Each wall is flat, endless, passes through zero and stands at right angles to its row. A trip goes straight from one point to another. Which walls does it cross, in order?

Walls:
(1): [33 -8 14]
(2): [-26  39 -44]
(3): [17 47 28]
(4): [-17  -5   0]
Trips:
[ 15 -27  23] to [  2  -2 -49] => 2, 1
[ 35 -40   9] to [-17  44  42] => 3, 1, 4, 2
[-3 -1 10] to [-10   2  13] => 1
[-16  -9  -2] to [-18  26   7] => 3
[-18 -19 -20] to [-11 -95 -19] => 2, 1
[-24  -8  22] to [-21  26 -17] => 2, 3

Walls:
(1): [ 16   7  -9  13 -24   1 -19 -46]
(2): [  2  15 -21  24  35   8  37 -35]
(3): [ 19  18  52  14   2  -2   4 -16]
Trips:
[ 11 -40 -34 -11   7  34  -1  17] to [-45  15  14  -1   4   1   5  -4] => 2, 3
[  1 -18  13 -60 -43  59 -19  12] to [-26 -21   5 -13 -20 -42  37  -2] => none
[ 18 -17  27 -28  22  -1 -11  19] to [  9 -12 -38 -10  18  15  26  -6] => 3, 2
[-22 -27  25   0 -17 -44  23   2] to [-19  29  26 -57  18  65 -40 -19] => 1
[ 44 -46 -56  13   7   3   5   7] to [ 27  -8  -6  43  -8  25  21 -49] => 3
[ -8 -36   8  15  21  -2  -8   5] to [-26 -30   5 -62   8  -5 -66  17] => none
[  2 -26  -7 -38 -25 -69 -28 -34] to [ 25 -14 -33  23 -22  -9 -76 -30] => none
[ -1 -29  -4  36  -7 -13   4 -28] to [ 18   2   3  31  57  -4 -61 -50] => none

Walls:
(1): [ -7 -28  11 -20  12 -15 -36 -34   2  47 -13]
(2): [-20 -14  -7 -46   0 -27  45 -42 -53  10  47]
(3): [  6 -25 -31 -23 -23 -32   2 -47 -21 -16   7]
(4): [ -1  20 -25  31 -16  -1 -18  13  -4 -51 -59]
Trips:
[-32   3 -36  32 -12 -13  17 -47   5 -43  25] to [-31  12  15  20 -26 -24 -15  34  16 -23  -7] => 2, 3
[ 13  16  -2  39  -6  -7 -25  23  14 -19  38] to [ 13  10  30  -3  -5  19   3 -28 -36 -58 -44] => 3
[-51 -20 -14  -4 -26  -9 -29  63  -3  24  -5] to [ 25   7   1 -28  -1  22  20  45  49 -31  -1] => 1
[-24 -48  16  13   3 -28  20   9  81   9 -26] to [ -4   1 -25  10 -15 -10   7   0  43 -42  22] => 4, 1, 3
[ 73   8  29  61  12 -28  16  -3 -12 -55 -46] to [  7   6  -2   8  17  17 -38 -62 -22  -3  32] => 3, 1, 2, 4
[-30  16  53  25 -18 -17 -16 -11  10 -40  29] to [ 67 -16  -2 -40 -17 -34  -6  12  24   8  36] => 4, 3, 2, 1
[ -4 -47  -1 -30   3  51 -20  20 -16  39 -32] to [ 27 -15  -8 -25   0  56  10 -34  11  -4  -1] => 3, 2
[-21 -19   3   1 -21   5  44 -11 -23  -8  31] to [ 27  45   7 -19  23  27  26 -34 -28   2  20] => none
[-27 -13  31  13  18  -6  17  27 -28  -9  11] to [-33  -8  30  -9 -11   6  20  15  17  14  27] => none
[-25  26   1 -56 -18 -30  26  31 -11  30  43] to [  6   8  40  14  11 -32 -11  52  38  -4  40] => 3, 2

Walls:
(1): [ 23  67 -21   7 -45 -15 -19 -25 -24  16  27 -21  11   9  55   4  47  14]
(2): [-22  50  14  19 -38  31  26 -28   2  49  66  52  22 -19  16   1  53   5]
(3): [ 45   4 -34   1 -14  55  -3 -28 -21  -8  60  22 -16  48 -20  42 -26   0]
(4): [ 48  -8 -25 -34 -40  -7  -1 -34 -13  31  -5   4 -10   1  53 -39  11   8]
(5): [ -5   6  15  26  14   4   7   8   6  26  34  72   2  55 -29 -15 -23 -39]
Trips:
[  3 -58   7 -16  11  11  15 -25 -28 -23 -22   0  17 -22 -27  11   8  17] to [  4 -46   2   5  11 -14 -30  11  32 -43 -29  18 -20  10 -25  33   2  19] => none
[ 18 -22   0  13 -29  13   0 -22 -22  15  22  47  29   1 -11 -38 -14  41] to [-11 -30  -7 -34 -36  24   9  -4   0  24 -42  20  22 -18   0  20  -3  37] => 1, 5, 3
[  3 -57 -26  11  10 -11  25  -6  48  53   8  -7  32  24 -28  -5  30 -26] to [  2   9  41 -38  28  17  14  26   5  -1 -23   2   4  -4  16  45 -25   3] => 4, 2, 5
[-20  34  10 -91 -12  21 -27   8 -22  17   8  12 -26   3  -3 -17  54  48] to [-22  30   5  12  16 -14 -36 -30  25  13 -30  22  31 -25  16  30 -49 -50] => 5, 4, 1, 2
[ 42  60  -7 -57  20   7  33 -14  21   9  32  18 -12  21 -24  -6   0   5] to [-29 -65  17 -43  60  14  43 -18 -28  -5   5  -2  11   9  29 -26  10 -42] => 1, 2, 3
[  9  23 -43  31 -10 -43 -13  33 -25  12  43  -9  -6  23  24  -1  40   2] to [-23  48  10  30   1  21  76  -1  -5   8  28  -7  48 -26   0  20 -17 -27] => 4

Walls:
(1): [ 26   8   5 -14 -22  26  48  16 -26   4 -60 -15 -10 -28  21  36 -13 -23
  12   4  -1   1   8  46  11   5  30 -10  86  67  25  52]
(2): [ -1   5  -5 -21  -9  -5 -17 -31   2  -7  13 -40   0 -10  30  14  13   9
  49   2 -12 -20  26   7  62 -51  29  -2 -58  22  10  19]
(3): [-26  21   9  14  61   2 -21 -77  -1  -2 -15 -20  18  22  -7   2  40 -63
 -39  -8  24  12   9  18 -26  10   2 -25   2   7 -12  -9]
Trips:
[ 43  -3   9  -1 -19  -7 -11 -27  32   8   9 -26   0  31 -18 -10 -46  -5
  25   9  50   0 -32 -11 -12 -20  11  10 -10  21 -20  -6] to [ -7  21  15  20 -20  35  -2   7 -47 -39  -8 -54  14   1 -48   6  21  15
  12  -5  22  69  14  23   1   3  -3 -14 -59  32 -22  -5] => 3
[-19  23  33   8  -2 -21 -32  21  58  57  29  27  39 -15  -5  39  19 -36
  28 -19  29 -12  45  31 -11 -35 -51  -9  47 -22  16  21] to [-38   3  -3  32   1 -12  42 -22  21   5  54   6  19  39 -58  -9   6 -30
 -19 -13 -62  27  -9 -12 -21  42  23  40  59  12   4  -3] => 1
[  2 -21  -7  10   8 -45  -1  22 -33   3  23  -1 -44 -26  -1   3 -19  15
 -43  69  10  -1  -6 -45 -15  35 -32  51  -3   9  41 -16] to [ -9  12   7 -21 -16  10  -1 -26 -21   2  -5  23  85   4  14   0 -70  50
 -27  -5  24  27  -9 -47  45  37  38 -24  38  63 -24  10] => 1
[-31 -11  32  25 -20  27 -44 -27  40 -14  40  -9  -8   0  41  -1 -18  -4
 -25 -92  -9 -16  48 -25 -14  18 -29  27  -7  -1 -94  22] to [  2 -19  -9  -4  -4  59   3  -4   2 -19   2  37  58  20   5   0  25 -27
   3   2  18   6  37 -11 -16  -5   5  10  43  23   3 -15] => 2, 1
[-18  -2   3 -36  14 -54 -51  29  50  34  19  18 -23  39  26 -17  -6  26
 -34 -12  -2  36 -24 -61 -29   9  -4   8  29  -8  50   9] to [ 10 -10  -6  15   5 -23 -46  49 -45  -6 -25  -4  -7   3  24 -59 -11   9
 -10  -1 -17  -6 -20  14  37  -9  43  40 -48  17  12   6] => 2
[ 26  19 -16 -77   2  46   8 -12   0  62   4 -29  29  17  35  -5   8  -3
  25 -17  14 -19 -18  44   3  31 -11  35 -33   6 -32  14] to [-26 -54  24 -30  18   3 -28 -25  13  19  10  11  36  32 -16 -11  16 -50
 -34 -26  49  17   5  27   8  29 -15  15  16  37  55  23] => 2

Walls:
(1): [-29 -30  41  30  12  28  15  33  46 -15  27 -13 -19 -54  49  21 -16  18
  56  19 -15   7  35 -14  56  12  11  -7 -31 -11 -41 -43  10 -28  24  34
  11  25  -4 -18   8  26  14  39  -7  22  20  42]
(2): [-11  23 -36  37 -22 -20  22  -2  -7  12  34 -58   4 -10  24  17   0 -40
 -35 -23  -7 -27  13  -1 -17  11 -24  -2 -52 -23 -17  10  -4  -5  21  -3
  42  -7  22  13  10   3  26  21 -15  40  15 -26]
(3): [ 28  18 -25  44  32  -9  33 -19   4  26  24 -12 -24 -14  -1   1  14  15
   2  24  38  15  56 -21  -1   9 -23   5  39   2 -21  65 -19  14  22 -17
  -4 -18   9  47   3   2 -53 -21  14 -42  23  52]
(4): [  7 -11  19 -73  -9   0  27 -11  11 -33   0 -16  20 -17  16 -16 -49  32
  20  23 -15 -44 -22  -3 -11  24   1 -12  -3 -16 -46  31 -25  17 -44 -14
  -9 -10 -24  17  -3   4  86  36  31 -29  -5  11]
(5): [ 24  41  47  -3  72 -54 -33   6  28  -7  23  21 -28 -28 -16  42  12   3
  19  15 -50 -27  -7   9 -15 -21 -23   5   3 -38   9 -21 -19 -36   5   4
 -33  -2  25  29  11  28  -8   6 -10  -6 -21 -16]
Trips:
[-27  -6   9   9 -30  -2   0  16  27 -22  32  10  15 -34 -11  36  23  -5
  -5  37   0 -27   8 -11   5  19  13 -28  26   8  28 -13  27 -28  17  22
  17  28 -64   2 -43  -3  21 -36 -14  32   9 -46] to [-28  45 -12   2 -49   6  57  29  71  13 -46  39  39  -5  21  32 -32  20
  36   8  37 -14   8  19 -19  18  37 -21  -5  18 -20  -4 -32  32   7  11
   7  46  -2 -37   3  38  -5 -55   9  20  18 -51] => 5, 4, 2
[  9 -31 -21 -19 -15  -7  40  65  33 -16 -20  16  37 -88 -21  10   8  19
  18   9  51   0 -30  10 -25  -4 -23  18  20 -51  31  39 -28  15 -66   2
 -22 -44  -1  37  42 -13  15   2  24  15  11  35] to [ 13 -36 -21  11  41 -11   8  38   3 -47 -45 -19 -18 -16  -1 -13   8 -11
   2  38   9  25  -3  -4  12 -13  28  13  18  -7 -39  18  -7 -18  -4  11
  26 -34  15  -5  13   1 -18   8   8   0  34 -39] => 1, 5, 4
[ -1  14 -12  57  27  13 -16  16 -40  -2 -13  -4   5 -19   2 -14 -32  33
  10  -4  39  27  -2  -1   3  78  23 -21  29  63  18   8  10  39   7 -84
 -49  43  12 -45 -10 -14 -13   4  12 -22 -27 -10] to [ 23  40  37  -5  13 -25 -46 -13   9  13  42  -8  24  22  31  28  20  19
  32  -9   9  33  26 -19  30 -63  -7 -54 -14  -7  -7 -16  33  26   0  25
 -14  -4 -28  11 -21  16 -42   0 -19  52  -8  27] => 1, 5
[-36   8 -26 -45 -15 -29 -44  -7  -6 -14 -42  35 -37 -47  -4 -35  33  47
  -7  57  -1 -30   7 -23  21  34 -23   0 -12  31  30  -9 -33 -17 -36  -3
  33  -2  20  12 -43   5  28   7 -25 -27  13 -25] to [-13  -3  11  -1   0  49 -19 -22   5  42 -40 -17 -21  27 -18  29  30 -14
  30  42  33  18  42 -23   1 -42 -69 -18  13  22  13  12 -53  -4  24  21
  -7  10 -14  10  32 -25 -30 -16  -1 -19  10 -25] => 3, 4, 5
[-13 -21  -4  30 -65 -27 -18  20 -23  15  -5 -32 -14   6  35  18  17   4
   8 -26  28  15  19 -23 -19  27  26   4  -3   8  55 -13  14   8  37  16
   4 -10   2 -25  73  13  27  -7 -17 -20  11  28] to [-27 -22  32  37 -12   2   6 -11  46  10  -8 -14   0  29 -46 -22 -35  12
  45  64  16  20 -39 -18 -15  -3 -18 -12  37  20  20 -38  -6  17 -14  32
  11  13  40  34   0  13  16  17  42   6  14 -32] => 2, 4, 5
[ 19  -2  15 -11  50  15   9  -8 -13 -15   4 -42  19 -12 -17  52  -3   1
  -5   4  15  -5 -15  25   9  17  12 -13 -24 -23 -27  16 -65 -34   6   4
 -26 -38 -16 -30  26 -24 -40  24  41 -10  -4 -18] to [ 18   2  36 -27  -1 -17   3  15  19   2   1  27 -25  -3   5  14  19   6
  25  47  26  -5   6 -66  -4  37  22 -38  19   9 -38 -21  27  21 -36  15
  36   7 -15  54 -59 -45  -1 -41  37   1   9  31] => 2, 5
[ 26  63   4  34   6  14 -25  23  36 -20 -11   1 -22 -44 -14  42  58 -12
  18   0 -17  11   3  -2  -2 -19  -9  33  42 -46 -40  -4  10  -5  39  47
   8   7 -23  20  28   1  -9  -2  15  -2  21  14] to [-37 -41 -26 -17 -27  18  -2  27  18  -3  45  22  29  39  -3  11 -16   9
   8   4 -11 -41  23  -3  38 -21  73  -3 -20 -37   7 -29  -9  44 -32 -35
 -26  38  25 -16 -13  25  33  19 -30  42   8 -39] => 3, 4, 5
[  0  14   1 -65   3 -21 -18 -18 -46   4  16  47 -27  15   7 -14  23  14
 -24  38   3   1  15  56 -48 -64 -10   7  13   4   6 -23 -39 -43  23  20
  -8 -48 -47 -11  22  40  -4 -32 -15  -7  28  -6] to [ 21  22   6 -60   0  95  12  25 -28  20  33  -7 -80  17  30  14  -8 -23
  -5  52  36  11  23 -24  -2  30 -24  -5 -31 -32  -2  31  27 -23  54 -11
 -24  22   3 -33  14 -20  27 -34  26  14 -42  17] => 3, 4, 1, 5, 2

Walls:
(1): [-37  11 -75 -27 -55 -17  -2 -18  21  15   0 -28  37 -35  59  42  39  28
 -51 -27 -18   8   5  11 -46   0 -37  64   8  -2 -23 -18  -5  56  42  -1
  -7  18  36  45  -2  -9  -4  -8 -12 -51 -45 -15]
(2): [ 18   7   3 -26 -13 -16 -35 -17  32  21 -51 -27 -18 -73  39 -13 -24  60
 -11   2  -9 -32  -6  17  -9 -16 -30  25 -51 -22   0   8  -8  29 -36   6
  -3   7   9  26  56  25  20 -16 -15  31 -35 -22]
(3): [  7 -41   0  19 -10  15  66  40  36  44 -25  35  15  17 -14   8 -16  -6
  -5   4  15  16  15 -10   7  49  19   1  61 -37  -6  63  -7 -21  49  26
  33  45  -4 -10   3 -17   9   5 -56  -9  -7 -70]
(4): [ 38   7  -8 -12  43  31  11 -30 -31  36 -17 -30 -52  -6 -17  -9  27  17
   4  -5  -8 -48  55  31 -25  35  31  20   5 -18 -36  -5  34   5  25  -7
 -23  49  38  18  31 -27  17 -39  -9  -9 -18  23]
(5): [ -2  36  16  -3 -39  18   2  39  38 -15  17  -2  -9 -19   4  -9 -59   6
 -47   5  18 -17  28  59 -12   9 -22  28  17   8  -8 -57  40 -77  -7  56
  50  11  10   1 -16 -34 -26  36 -18  51  74  -7]
(6): [-11  44  29  38   8  23  -1   2   3   6  20  25 -39  -1 -29 -26 -10 -36
  23  13  13   3  10  13   4   4  57  12  15  -7 -32  -2  28  24  21 -19
 -10   1 -19  84  36 -18 -10  26  15  -8 -26   3]
(7): [-31 -46  24   6 -11  43   4 -29   8  20  17   9 -39   2  45 -12  -4 -29
 -12  -5  13 -58   0  -5  26  18 -15 -34   9 -30  10 -66 -30  -3 -17 -23
  -1  10  19 -18 -17   3  -7  43   4   2  31   8]
Trips:
[ 11 -57  12  -5 -12 -18  -4  31   9 -14   7  10  -3  13  12   7 -39   0
   8 -43   6 -60  17  15  -4 -11  10 -31  18 -29  24   8 -56  -2   0 -12
  19 -16 -12 -24  13   9  10  21  10  -3  -2   4] to [  9   9  24   1   3  19 -20  -8  21  20  13 -11 -21 -52  -9   9  11 -33
 -20 -29  -6   0 -20 -19  38  56 -26   6  10  22   4  21  27 -27  23  13
  25 -10  19   6   4  39   4  21   1 -43 -16   4] => 5, 6, 1, 4
[-12 -55  12 -66   3 -25  -7   3 -24  29 -37  -3   7 -15   5   7 -40 -50
 -14  -6 -19 -19  14  21 -49  30  86 -36  10  14 -28 -10 -25  41  10  24
   4   8  23   5  44 -12   1   0 -21 -35 -24  16] to [ 28   0 -48 -65 -21 -18  -9  -9  72  61 -22  -8   0 -56  16  21  60  13
  15  16 -30  16   3   7 -18 -30  -6 -34   1  -6   4  65  12  15 -33 -18
 -34  16 -18  21   0   3  31  26  22 -54 -51  60] => 7, 6, 3
[ -6  -3 -22  13  48   9  -2  67 -26 -26   5  26 -18 -16  12 -25  22   3
 -38  60  31  -2 -14 -24  45   2 -23 -25 -26   1  16  -3   5  29 -22  -7
  -5 -24  15 -54   9  10  13  16  -6 -22   1 -38] to [  2 -59 -19 -13  17  47   2 -15 -18  32  22 -46  18  18 -30  -6 -15 -10
 -52  88 -47 -10  11  -5  28  27  19  15  -2 -26  17   1 -45  83  11  -2
   0  -7  30  -5  18 -25  30  40  33 -23   8 -12] => 3, 4, 1, 6
[ 31  11  32  -1 -35  -1 -13 -40 -23   2 -12   6 -26 -62   2  37  40 -44
  -4  26  11   8 -55  29 -32 -24 -18  30 -35 -39   8  43   4   6 -21  43
  -1 -19  25 -36 -45  17  -9  44 -20 -24  74  54] to [-42  -2  16 -17 -11  12  -2 -11   4  32  93 -30  -3 -19  52  37 -29  34
   5   0  11  11  19 -34 -30  35 -15 -11 -56 -35   4 -53   7   2 -35  24
  -6  13  40 -20  -9  11  -4  82 -36 -16 -13   9] => 1

Walls:
(1): [  2  14  -5 -18 -19 -36  19   9  32  35   3  -2 -33 -27  11  -2   5  17
 -64  17  36  16 -37 -28  30 -24 -26   3 -19   0  -2  47   4  20   0  35
  57  27  -1  11   4  35   2  24 -55 -40  21  -3]
(2): [-61 -33  38  25  15 -16 -38 -39 -30 -16  57   2  16 -11   3  20 -11  19
  16 -31 -14  -9 -21 -45 -35 -20 -16 -25  27 -19   6   6 -46  -1  22  -6
 -31  23  20  29   4   3 -34  -7 -31 -22 -11  -7]
(3): [ 18 -41 -26 -24  14 -12  22  -6 -16  -8 -23  18 -46  -9   8 -13 -28  -2
  -3  32  -5  -7  -9 -44  22  32  35  25  11  24   4 -15   1  -6 -24 -10
  23   1  20  13  44  25  13  -6 -31  -4 -26   9]
(4): [ 43  27  29   5   6  -7  54 -63  13 -19 -30 -25 -37  31   1 -14  31 -10
   2 -56  -5 -11 -11   0 -21  36  10  37 -26  29 -37 -16  41  26 -11 -10
   3   7  -9  -7  14  40   5  12 -35 -22  12  -5]
(5): [-19 -32   5 -16  20 -15  19   7  28  25  41 -22  50  41 -29  -2  -5 -16
  29 -16   5 -36 -34 -36  32  25  29  20   7  25 -64 -42  25 -11  12 -48
 -34 -56 -14  43  -9  -4 -13   9  26  13  36  -7]
(6): [ -3 -12 -26 -20  19   0   6  43 -11  -2 -21  24 -38 -30  43 -15 -23  11
  14   2   3 -30  12 -21  -7  11  10   6   5  16 -28   1  46   4  14   3
 -23 -37  17  47 -42   3 -17   6  -3  -9 -31 -21]
(7): [ -9  29 -13 -11 -49  29   2   9  20 -81 -44 -32 -23   8   7  21  22 -30
  -7  22 -47   5  15 -37 -30  71  22  -1  22  -1 -26  -3  33 -16 -31   5
  15   7  16 -10 -16   3   3 -19  25 -42  18 -60]
(8): [-14  23 -28  37   5  -4   1  30 -15  41  31  -5  -8  61 -57 -31 -19  19
  15 -14  16 -22  -1 -28  60  61  23   0 -14 -29  -6 -19  37  32  -1 -29
   0 -45  34  37 -31  35 -20  30 -22 -59   9  24]
(9): [ 23  12  10  23 -31 -31  -1  24  -9  67  11 -48 -24  -6  31  25  17   8
  29 -19 -31 -80 -49 -23  20 -41 -15   1  40  60  28   1  67 -18   7  12
  -9  12 -42   4   8  16 -23   9  30  -3  24  41]
(10): [  3  23 -41 -21   2 -13 -27  46  35 -41   8  -2  41 -20  -5  -2  -1  35
 -20 -57 -38  -7  -3 -10  30  -7  10 -33  -4  38  10 -26 -40  10 -27  -5
 -17 -15 -12 -10 -16  17  -6  13  -1 -31  23  24]
Trips:
[ 14  31   6 -28  24 -27 -41   6  25  25 -35  39 -11   4  31 -14 -15 -23
   4  25 -12 -28 -13 -28  -7 -38 -27 -32 -27   9 -18  20 -39  -3  -2  29
  21  38  23 -35  11  35   8  21  40 -23   2  20] to [-27  40 -30  46 -18  68 -35  27 -35  47   8 -48   2  18   6 -11  13  14
 -12  42 -26   9   6   1 -40  -3  12   8 -32   9  19  27  -6  15  50 -13
  25  21 -29 -20  24   2 -39 -19 -26 -26 -48  45] => 3, 2, 10, 8
[-36 -19   6  -4  15 -29  26 -38   1 -16 -14  61 -21  -5  11 -37 -32  14
 -25 -10 -25  -4 -41 -39   5  -8  11 -29 -16  -3 -57   8   3  -4 -25  -8
  -8 -17  33  12 -28  14 -44  10   1 -10 -12  -8] to [ 23 -16 -16  29   6   9 -10 -14 -60 -40  -2  48 -30  -6  19  17  12   0
  17  38   5   3  24  57  25 -10 -21  15 -14  26  19   5 -28  -7 -54  11
  21  -8 -11 -43   9 -10  22   5 -29  42 -28  -6] => 7, 5, 10, 8, 1, 4, 2, 6

Walls:
(1): [-13 -54  34   4 -24  11  -3 -24 -10  -6 -37  17  -7   8  31  16  74 -52
  21  30 -11 -44 -23  -9  15 -10   0 -18  47  18 -20 -10 -20 -17 -40 -37
  30   4  28 -14  28 -21 -14  -9 -71 -17 -21 -11]
(2): [-15  -4 -11 -17   8  -8  16 -20 -39  -8  10  -8 -22 -14 -19 -10  22  37
 -17   9  16  28 -24   7  -8  21 -26 -40 -16  32 -51  -1 -38 -47  25  -2
  26  37 -14  10 -18  -1  18  -8  26 -15  24 -11]
(3): [-28  23 -18   9   5  61  20  -6 -11   1  13 -10  21 -15  -3 -10  30 -21
   9  27  19  -3   0 -39  10  -7  33 -43  54  13 -13  10   3   3  34 -10
  13  19  27  24   8  18 -28 -31  52   9 -13 -48]
(4): [ 51   3 -28 -29   5 -40   0   8 -11   5  -7  18  24  60  37  -5 -87  36
  25 -16  14   4   7 -43   9  33  45   4 -10  48   2  12   4 -40 -33 -12
 -13  14  26 -25 -12 -13 -12   7   1  -1   5  15]
(5): [ -2  45  -2  -2 -18  11  43  -5 -11   8  12 -14 -25 -19 -22   0 -27  -7
  -3 -34 -39 -55   0   7  -6  24  -1 -24 -20 -11  -5  17  68  23  -7  16
   7   5 -51  -3 -20 -31  22 -19 -37  20  13  10]
(6): [-17   4 -36   9  28 -20   2  28 -26  -9  10   2  19  -3 -15  41 -27 -29
 -35  47  14 -18   2 -25   8 -42  62  37  18  -5 -49  14 -35  12  -9   3
   1 -29  14  23 -29  -3   1  36  46  17  33 -20]
(7): [ -6 -10 -25 -19 -24   4  12  -7  15 -31  72  46  -4  18 -10  26  48 -18
 -17 -60  21   5 -12 -12  14  58 -10  26  16 -46  36  31   8 -13  -8   6
  -8   4  26 -45  32   6 -19 -19   0  30 -12 -30]
Trips:
[  2  12  19   6   5  37  -7   6 -31   3  -7   8  22   2  56   4  17 -20
  50 -24  14 -35 -35  -4 -22  24  55  23  -9 -35  -6 -35  12  -2  -4  -6
 -72  -7 -19  12  17  42 -21  21  43 -21  26  -4] to [ -3 -47  21 -38  -8  21  -7  13  11  26  -3  28 -30  27  19  28  -5 -37
 -12  14  57 -24  40 -12 -31  11 -33  10  86   5   5  15  -5  10  31  38
   5 -23 -31 -29   6  -8 -41   1  57 -59 -16  29] => 1, 4
[ 21  -4 -16 -36   7 -35 -20 -15 -12  19 -11 -37  -5 -29  -4  -4  19  58
  44 -36  -4  -2 -27   3   0 -51 -20 -27  -2  46  25 -32  30  32 -28 -18
  19   4 -22  16 -26  23  17 -26 -20 -35  60   3] to [ 31 -22 -23  22 -36 -45  -3 -55 -16 -42  17 -23 -19  -7   8  28  -5 -22
 -44  22  23 -13  27   0  30  51 -14   4 -17   5  21  26  20  -8   0 -22
  -3  43  28  -2 -51 -19   2 -13  -9 -31  54  66] => 1, 7
[ 36  25   1 -15 -18 -17  -2 -12   1 -44  16 -12  34  69 -58 -21  23 -19
   5  -7  43 -27   5   5 -34  26  33 -22 -41 -21  48  47  15 -16  67 -38
  12 -24   6   8  -1   2 -19  17 -22 -17  58  28] to [ 24  57  56   7 -24  31 -15   5 -31 -15   3  22   0 -23 -30 -48  20  -2
  22   2 -43  34  -5 -21  -2  21  -6   5  13  21  -8 -42  30 -28 -15 -19
   5  32  37 -20 -16   7 -23  10  45  20 -48  14] => 3, 2, 5, 1
[ 18 -29  -1  13  24  -9  10 -12 -12  -8  -5 -10   3  -9 -34  41   8 -30
 -11  19 -41  18 -15  -2  11  11  19  -2  -6  10 -11  39 -63  16  22  -5
   1  25  23  44   8   6  -5 -37  38 -44  30  49] to [  8   1   5   2 -21 -59 -21 -31   2   7   9   0 -12 -21  28 -23 -14 -10
 -35  40 -43  29 -17  41  -3 -28  -2 -39  -3  -5  49  17  -7 -34  14 -21
  37 -26  -4  43 -55   6  70   8  32 -17  34 -39] => 1, 3
[-45  16 -17 -14   4   0   7  -8  18 -39 -48  46 -22  26 -14 -11  -8 -35
   5  15  12  18  51 -30   0 -48 -33 -22  73  13   5  39 -46  20  10 -24
  14  32  31 -30  30  -4 -34  -1 -56 -15  -2  22] to [ 24 -40  16 -14 -17 -17  40   2  26   1 -17 -60  11  11 -26   6 -23 -10
   0 -41 -12 -13  -7 -63 -15  42  68 -15   7  31  19  29  22  24 -18 -32
  32 -26 -33 -16   2   8 -20  20  25 -14  15 -47] => 4, 6, 5, 1
[-18  44 -21  13  11  11  -1 -32  -6  34  19 -22  43 -18  50  15  13  37
  33 -10  45 -34  16  28  -2  22   5   6  20 -22 -45  17 -31 -20 -41  28
  26  20 -59 -51  16  41   1 -74 -16  18  10  -6] to [-30  51  13  49  -6  40  16 -15  16  12  15   7   0  25   1 -49  28   7
  -5   2 -60   4 -17 -53 -21   1  12  37 -16   5 -17 -17  12  69  -2  -1
   0  23  32   7  47 -16  53  52  12  -5 -10   7] => 4, 2, 1, 7
[-32  16 -26 -53  14 -24  24 -50   7 -21   2 -54  33 -27  11 -21  -8 -58
  -4 -11 -41 -89 -40 -18 -49 -36  -2  26 -36  20  54 -35   1 -27 -12 -15
 -18   2 -18 -22   9 -14  12  37  28 -19  35  22] to [ 17  36 -17   5 -41  50  42 -14 -17  34 -43  49  31 -15 -14  25 -25  -9
 -14  -5  21  34 -19 -39  18  15   0  23  37 -26   1  39   2  -1 -18  24
  12 -20 -48 -56  29  45  -4 -19 -38 -51  29  -2] => 7, 6, 3
[-18 -21  52  17 -26  24  32  18  48 -89 -29 -50  28 -43  -5 -34 -18 -17
  -8  27 -34 -30 -20   6   1   9 -11 -54  15  14  41 -27  12   7 -21 -11
  51  42  34  50 -49  27  -6  11 -74  21   2 -26] to [-27 -38  44  50  -1   4 -28  38 -15  35 -40 -27 -28  18  17 -49  32  -2
  -1 -43 -20  -8 -43 -25   2   5  14   8  31  25 -43  23 -47 -23  11   4
 -13   5 -24 -15  13 -44 -44   2 -26 -36  36  28] => 2, 5, 3
